Each row of a before or after table is a point. One or more steps were done to the points. Then noise was added and the rows were shuffled. The steps act on how far a point lies along the listed directions, d1 being the first. What was done? A step turns or swaps two directions, mirrors them in a line or flattens them onto one, adds a multiple of one to another, or multiplies one. Angles are multiples of 10 degrees, from the lower direction toward the higher: turns from -170 to 170, lines from 10 to 170 but not 90. Use the fewest steps. Two steps may share a direction if one is a turn and the other turns, adds or multiplies; they go together, in the order done. Otherwise the lowest direction goes first.

Directions:
(1): [-4.8 -0.9]
(2): [ 0.9 -4.8]
Before (10 x 2):
[[ 6.4 -0.8]
 [-3.4  7.5]
 [-3.7  3.9]
 [ 2.2  4.1]
 [-1.2 -1.1]
 [ 5.7  2.0]
 [ 0.2  2.1]
 [ 0.4  5.8]
 [ 3.0  8.0]
 [-4.1  2.8]]
After (10 x 2):
[[ 1.6  1.5]
 [ 3.5  0.8]
 [ 2.4  0.9]
 [-2.0 -1.3]
 [ 5.1  2.3]
 [ 1.0  1.1]
 [-1.3 -0.7]
 [ 4.0  2.1]
 [-0.8 -0.2]
 [ 5.4  4.0]]
Steps: flatten d1 and d2 onto the line at 20 degrees

Directions:
(1): [-2.9 -1.8  2.8  1.5 -7.1  0.6]
(2): [-2.1  3.6 -6.7  0.1 -2.5  2.0]
(3): [ 0.2 -4.3 -1.8 -6.9 -1.1  1.0]
(4): [ 1.3 -5.8 -3.8  4.6  0.4 -0.7]
(5): [ 0.6 -0.7  1.3  1.1  1.4  8.1]
(6): [ 7.6  1.5 -0.2 -0.1 -3.5  0.2]
Before (8 x 6):
[[-2.0  3.7 -3.4  2.7  6.8  1.7]
 [-1.8  3.7  3.8  1.1 -1.6 -4.0]
 [ 1.3 -0.3  4.4  2.9  0.2 -5.6]
 [-0.9  1.9 -2.4  2.2  4.6  3.5]
 [ 1.1 -0.1  5.9 -4.3 -1.4 -1.7]
 [-0.2 -1.1 -5.4  0.1 -0.1 -2.0]
 [ 5.5  2.2  4.3 -3.1 -3.8 -5.2]
 [ 3.8 -1.5 -4.1  0.0 -5.0  2.6]]
After (8 x 6):
[[ 4.4 -0.7  5.6  0.0 -1.2  6.2]
 [-2.4  2.3 -5.4 -2.6  1.2 -1.0]
 [ 8.7 -3.6  5.3  2.7 -1.1  2.4]
 [-2.3 -2.7 -1.8 -1.2 -0.3 -6.1]
 [ 3.5  2.6  5.0  1.9  1.7 -0.4]
 [-0.3 -2.9 -5.5  2.9 -4.1 -4.0]
 [-2.6  3.1 -4.1 -4.7  3.5 -3.0]
 [ 2.8 -1.7  6.3  3.0  5.0  4.0]]
Steps: turn d1 and d3 by -50 degrees; multiply d1 by 0.7; multiply d2 by 1.6; turn d2 and d5 by -70 degrees; turn d4 and d6 by -50 degrees

Directions:
(1): [-0.3 -2.4 -0.7 -1.9 -1.7  5.2  1.9 -6.6 -5.7 -3.2  1.0]
(2): [ 4.5 -2.2  1.9 -3.6  6.7 -0.5  2.2  4.0 -2.2 -3.8  2.0]
Before (14 x 11):
[[ 4.9 -0.9  3.7 -3.8  6.5 -4.3  2.2  8.8  1.1 -4.4  0.4]
 [ 0.1 -1.5  1.5 -0.1 -1.9  2.4  0.0 -4.4 -2.8 -2.6 -0.9]
 [ 0.0  2.2  0.2  0.7  1.8 -2.1  1.1  2.4  1.3  0.4  0.8]
 [ 0.0  3.9  0.8  2.3  0.4 -0.8  0.5 -0.1  2.5  2.8 -1.4]
 [ 3.9  2.3  2.9 -3.5  9.6 -3.5  0.5  8.8 -0.7 -0.7 -0.4]
 [ 5.5 -0.9  1.4 -3.3  8.8 -1.5  2.5  6.5 -1.1 -5.2  3.1]
 [-3.7 -1.8 -0.3  0.1 -4.4  4.0  2.6 -7.5 -4.3 -0.9 -0.1]
 [-2.7 -1.4 -2.3  4.4 -8.3  4.1 -0.1 -8.9 -2.9  0.8 -1.2]
 [ 0.1 -0.7 -1.3 -0.2 -1.8  2.6 -2.3 -4.9 -2.3 -1.5 -0.4]
 [-2.7  2.6 -4.0  2.5 -5.2  0.5  0.0 -4.8  0.7  3.7 -3.4]
 [ 7.1 -0.6  4.8 -5.3  8.9 -2.3  2.3  8.7 -0.4 -5.6  3.5]
 [ 1.6  0.6  1.7 -4.2  3.8 -1.5  1.1  5.5  3.2  0.6  0.3]
 [ 3.0 -0.4  2.3 -4.0  4.1 -1.7 -0.1  5.1  0.5 -0.2 -1.6]
 [-1.4 -1.1 -2.0 -1.9 -2.3  3.3 -0.5 -6.3 -5.8 -0.6  0.5]]
After (14 x 11):
[[ -3.2   1.9  -0.3   0.2  -4.7   1.1  -2.3  -3.0   1.5   3.7  -3.7]
 [  4.8  -1.5  -1.3  -3.3   5.1   0.5   4.2  -0.2  -4.2  -3.8   0.6]
 [ -5.6   4.9  -3.0   6.2  -7.2  -0.9  -3.6  -2.0   5.1   4.2  -2.0]
 [  1.8  -1.1   3.3  -1.6   6.0  -4.4   2.2   6.9   0.8  -1.3   0.1]
 [  7.1  -3.7   2.1  -1.3   8.2  -2.4   2.4   6.3  -1.8  -4.2   1.8]
 [ -6.9   6.2  -0.4   4.6 -10.2  -0.8  -4.1  -2.8   6.0   5.6  -1.6]
 [ -1.5   1.7  -0.6   1.4  -1.7   1.1   1.7  -3.2  -1.3   0.1   0.3]
 [  3.3   0.1   1.2  -0.6   4.6  -2.0  -2.4   2.8   1.3  -1.5  -0.3]
 [ -4.1   1.3  -0.9  -0.7  -5.8   3.1  -0.2  -3.9   2.4   2.9  -1.2]
 [  1.5   2.1   0.8  -0.2   1.1   2.5   2.6  -3.3  -2.3  -1.0   0.0]
 [  3.1   0.2   0.8  -1.7   5.2  -4.1  -2.0   5.9   1.0   1.1   1.0]
 [ -6.6   5.5  -2.1   3.2  -7.0   1.1  -3.0  -5.2   0.2   5.4  -3.8]
 [  1.7   0.0   2.7   0.0   2.3  -3.1  -0.9   4.0   1.9  -1.7  -0.9]
 [ -5.8   3.3  -0.9   3.7 -10.1  -1.0  -1.9  -3.8   3.6   3.1  -3.6]]
Steps: turn d1 and d2 by 150 degrees
